Rows are points. To make a cloud, some directions were put in groups of two or more. Within a group, all points are equally far from the middle, so they leave a hole (a ring in 2 directions, a hollow ball in 3). The other directions are filled evenly. Then the cloud was stretched, turned, moved and blurred a little. How many holes are there, and how many directions does each take, smallest first?
In the rows, zero is written as 128.

Cloud, 15 rows:
[[165  93]
 [ 74 147]
 [181 133]
 [ 86  92]
 [ 73 116]
 [ 77 162]
 [183 144]
 [162  90]
 [ 76 155]
 [170 185]
 [176 170]
 [139  74]
 [ 76 152]
 [116 205]
 [130 206]]
Holes: 1 (2)

Cloud (21 x 3):
[[168  77 111]
 [180 105 198]
 [146 170  96]
 [196  96 105]
 [128  90  82]
 [122 122  98]
 [181 211  99]
 [174 151 150]
 [ 93 146  79]
 [ 87 129 105]
 [166 152 202]
 [133 109  45]
 [138 140 116]
 [195 137 218]
 [118 102 202]
 [146 145 239]
 [195  94 144]
 [117 109 121]
 [ 96 171 112]
 [124 187 104]
 [154 225 115]]
Holes: 0

Cloud (27 x 4):
[[192 131  92 167]
 [ 47 218  66 113]
 [141 112  83  46]
 [ 83  96 109 175]
 [156 195 129  75]
 [143 162 119  99]
 [177 132 116 117]
 [181 120  67 153]
 [232  75  79 126]
 [183 149 110 165]
 [157  64 177 142]
 [ 82 135  47  81]
 [158 108  37 134]
 [ 55 120  96 155]
 [163  89 149 141]
 [154 171 104 101]
 [142 111 133 142]
 [156 130 142  72]
 [127  59  79 155]
 [ 72 126 120 200]
 [171  51 136  69]
 [ 99 102  47 105]
 [183 124  51 117]
 [129 125  45 130]
 [166 169 127 143]
 [ 63 149  73 134]
 [129 110  59  79]]
Holes: 0

Cloud:
[[135  99 191 176  67 128]
 [168 115 165 113 127  78]
 [184 200 127 204  71 170]
 [166 146 170 109 158  91]
 [117 189 177 121  89 163]
 [142 205 161 101 112 156]
 [212 119 126 194  66 156]
 [117 100 190 200 113 156]
 [104  74  95 181 108 185]
 [150  75 109 151 150 222]
 [ 79 169  93  85 140 149]
 [150 100 142 106  75 197]
 [110  48 104 158 164 130]
 [ 95  55 140 183 162 158]
 [153 113 152 183 198 103]
 [ 95 175  58 122  85 137]
 [149 167  71 189  51 142]
 [116  66 118 212 140 134]
 [172  81 198 176  96 147]
 [120  59  87 182 158 143]
 [ 71 142  89 176  78 156]
 [125 168 179 100 119  91]
 [133 142 196 142  60 156]
 [152 204 159 147 153 104]
 [134 123 100 126 141  58]
 [177 222 119 138 148 149]
 [ 81 188  64 173 107 163]
 [173 209  93 165 178 181]
 [ 98 193  74 187  94 107]
 [181 163 111  97 166 165]
 [134 221  65 136 133 167]
 [ 91 168 181 175 168 145]
 [157 177  83 174  59 193]
 [ 98 100 119 221 104 136]
 [ 97 130 125 115 154  61]
 [143 190  67 191 174 202]
 [155  97  88 181  66 117]
 [ 96 149  70  84 118 136]
 [126 166 110 151 198 215]
 [153 119 176  76 153 137]
 [102 186  68 167  79 102]
 [137  88 120  76 126 175]
 [172 152 162 174 197 118]
 [127 167  58 127 131  84]
 [180 102 193 140  69 153]
 [ 98 178  51 124 108 110]
 [153 206 175 152  79 146]
 [192 172 115 218 151 211]]
Holes: 2 (3, 3)

Cloud, 86 rows:
[[185 126  66 101 125 119 165 137]
 [133 148 117 183  69 110 181 154]
 [158 100 200 164 122  86 216 131]
 [ 81 160  92 168 147 113  91 111]
 [143 162 141 157 122 116 201 102]
 [156 170 136 195 188 196 114 120]
 [163 107 175  86 200 192 104 142]
 [192 101 139 140 188 143 107  65]
 [120 201  92 104  97 143 137 159]
 [ 63  48 156  94 160 130 102 122]
 [123 166  66 141 127 119  69 118]
 [195  97 175 125 132 130  96 161]
 [153 154  75 154 167 152  48  83]
 [105 166  78 140 146  89 162 115]
 [ 77 142  96  76 155 129 154 135]
 [ 37 164 145  90 144  51  99 190]
 [118 178 164  87 119 132 153 169]
 [150 122 114 156  77 122 190 128]
 [175 105 104 127 179 126  66 131]
 [143 208 133 126 109 137 154 151]
 [165 119 118  33 134 118 163 122]
 [ 70 119 156 111 115  57 168 167]
 [195 147 122 204 176 172 136  77]
 [101 143 135 119  92 133 179 111]
 [ 61 140 107  82  80 108 111 138]
 [142 169 117 178 122 145 154  67]
 [122 121 157 152 140  54 169 160]
 [164 193 168 137 147  67 152 200]
 [144 158  87  83 186 144  22 118]
 [ 55 150 127 129 116  55 147 162]
 [144 162  95  88 133 129  80 170]
 [ 96 151  93 100  98 136 155 153]
 [199 173 162 200 171 160 139 158]
 [140 170 123  11 190 131  98 142]
 [132 155 101 153 104  88  88 135]
 [184 124 109 119 191 164  39  75]
 [ 34 146 120 162 103 100 127 156]
 [185 131  72 172 102 167 118  97]
 [122 203 115 175 167  94 112 119]
 [108 192  99 104 154 116  42 166]
 [134 181 137 122 116 139 163 195]
 [145 165 135  65 146 126 166 150]
 [130 114 131 146 157 138 155  78]
 [ 77 195 191 145 161 119 138 165]
 [109 156 113  11 171 139 137 124]
 [165 174 136 176  85 121 119 113]
 [217 122 133  86 179 161 145 125]
 [ 46  63 155 135 143 138  83 120]
 [176 157  92 106 133 147 121 172]
 [112 143 175 118 156  89 174 162]
 [128 116 149 224 116 117 116  76]
 [105 217 184 151 145  88 106 161]
 [123 213 125 187 143  85  89 134]
 [142 208 112  55 183 165  99 169]
 [170 117 154 148 168 106  79  94]
 [149  91 119 168 114 117  88 121]
 [200 105  65 119 111 143 120 107]
 [ 84 140 153  98 122  95  36 144]
 [143 156  64  82 180 172   7  80]
 [174 159 100  96 115 120  68 115]
 [124 183 163  51 167 109  94 181]
 [103 248 119  95 128 143  90 165]
 [108 103 117 107 173 192 145  98]
 [123 141 176 187  85 113 225 159]
 [104 211 105 124 118 175 101 162]
 [ 96  70  96 148 143 179  95  95]
 [158 152  82 132 129 125  66 128]
 [126 159 151 119 150 139 113  76]
 [ 86  88 117 146 140 145  64 129]
 [126 166 120 135  72 123 117  74]
 [140 180  87  63 106 149 142 125]
 [ 85 165 130  17 102 105 150 157]
 [135 121 149 161 149 176 141  77]
 [152 219  80 121 125 162 168 140]
 [123 139 130  24 134  79 101 175]
 [143  91 205  65 186 131  69 161]
 [ 73 152 153 212  75 136 142 144]
 [135 122 182  69 163 135 141 138]
 [142 200 151 126 116 132 120 114]
 [105 118 183 106 148 133  25 152]
 [ 92 219 121 151 154 133 127 108]
 [117 152  90 135 158  98 168 160]
 [109  94 228  86 172 106  54 146]
 [ 59 184 118 164 160 106 103 130]
 [113 136 106 223 115 144 106 107]
 [224 148  95 100 123 157 174  77]]
Holes: 1 (4)

Cloud:
[[156 124 176 137 136 142 150  81  64]
 [184  94 169 138 150 108 179 206 158]
 [102 110 114  83 192 106  90 137 120]
 [108  83  77  70 140 122 117  90 133]
 [164  88  72 152 182 154 106 123  89]
 [198 101 129 145 208 140 130  61 175]
 [193 110 144 138 165 115  93  51  94]
 [190 129  80  44 201  13 105 111 113]
 [121 126  90  48 133  92 114 100  79]
 [146 116  27  87 192 117  67 157 150]
 [137 168  49  52 151  59  96  89 110]
 [140 186 113 129  88  48 182 153  45]
 [154  86 168 113 198 123 145  74 170]
 [115 170 154 139  75 131 188 149  39]
 [137 140 122 147 194  79 133 126 101]
 [186 177 177 115 141 174 135  90 113]
 [201 225 131  89 106  49 127 153 143]
 [166 149 110 112 220 111 146  57 135]
 [173 169 120 150 172 100 100 143 152]
 [178 144 104 117 175 153  75 155 193]
 [ 75 109  91 143 167 110 165 105  71]
 [171  89 103  83 172  32  85 187 173]
 [207 177 136 148  96 126  81 178 153]
 [148 171 123 151  73 190 128 169 146]
 [154 211 114  73 131 153  98 141 145]
 [102 148  96  33 153  97  96 101 112]
 [153 130  63  62 112  84 101 142  75]
 [159  94 134 198 128 203 103 143 107]
 [164 135  63 153 183 103  69  79 116]
 [194 194  81 104 203  99  91 126  93]
 [117 172 119 102  40 189  93 168 152]
 [125 186 102 139 128 120 188  86 100]
 [148 148 155 206 141 195 128 132 129]
 [182  72  75  80 194  37 106 170 112]
 [135 137  91  97 183 112 117 214 124]
 [194 137 170 217  97 155 141 108  87]
 [123 113 202 186  96 102 187 219 104]
 [148 212  61  61 141 124 105  67 128]
 [174 162  89 140 171  84 130 113 136]
 [115  81 150 163  50 205 136 166 153]
 [152  93 190 121 139 136 201 199  85]
 [151  82 125 126 153 170 123 106 197]
 [158 192  65 107 150 114 137  96  92]
 [124  95  53 192 100 114  67 164 152]
 [152  78 158 142 187  62 176 123 100]
 [163 171 164 125 105 178 204 191 124]
 [134 131  73 167  83 180 130 111  90]
 [145  40 165 178 131 137 154 177  90]
 [184 121  88  87 249 120 126 106 157]
 [151 116 109 197 155  96 135  72  73]
 [200 173 165  63 152 153  93 149 163]
 [148 161 174 116 139 147 201 119  34]
 [126  67  65 145 183 154 121 118  95]
 [ 97 129  87 142 108  71  90 135 136]
 [ 93  98  84 101 139 210  80 172 105]
 [110  88 151 216  86 194 124 193 128]
 [192 213 140 156  90 112 197 123 130]
 [181  96 182 147 114  61 178 135  71]
 [147 175 176 168  82 157 191 148  60]
 [ 88  86 121  41 159 184 128 117 120]
 [148 168 118 113 134 158 174 202 119]
 [158  42 136 169 185 127 139 130 114]
 [ 91  75 136  77 126 183 102  93 146]
 [170 129 172 204 135 189 147 167 102]
 [205 118 118  76 152 121 100 199 135]
 [127 200  89  41 102  77 136 131  83]
 [156 117 105  80 206 190 146 149 138]
 [ 94  91 165 157 151 209 149 110 160]
 [188  85 106  87 144  86 135 167 127]
 [130  59 122 130 213  87  59  98 121]
 [163 115 111  53 162 162 143 125  87]
 [135 117  67  92 186 137 151 130 140]
 [155 120  70 117 152 167 109 111  75]
 [123 140  60 158 128 203  58 140 126]
 [169 150 134  41 125 156 129 191 159]
 [122  69 134 147 159 115  99  80  48]
 [163  57 173 146 121 145 132 160 147]
 [ 92  83 146 172 117 219 138 159 133]
 [157  87 110  50 193  54  88 135 144]
 [126 121 140 121 157 141 186 104 170]
 [106  85  62  95 148 149 123  84  50]
 [196 132  97 124 201 144 100 179 106]
 [194  89 212 180  91 175 191 161 145]
 [176  97 160 228  81 160 122 200 130]
 [152 116 174  60 134 143 107 113 155]
 [170  99 162 156  75  95 213 184  58]
 [200 191 159 178 116  83 154 199 128]
 [ 73 112 123 110 158 143 132 179  86]
 [143 107  87 111 160 121 166  91 134]
 [144 163  97  85 151 211  99 146 152]
 [156 131 141 169  79  59 134 102 103]
 [168 157 178  89 104  50 153 235 125]
 [143 110 109  58  98 111  87  86 154]
 [224 174 143 170 147 108 176 132 159]
 [196 164 107 122 214 131 123 167 119]]
Holes: 1 (4)
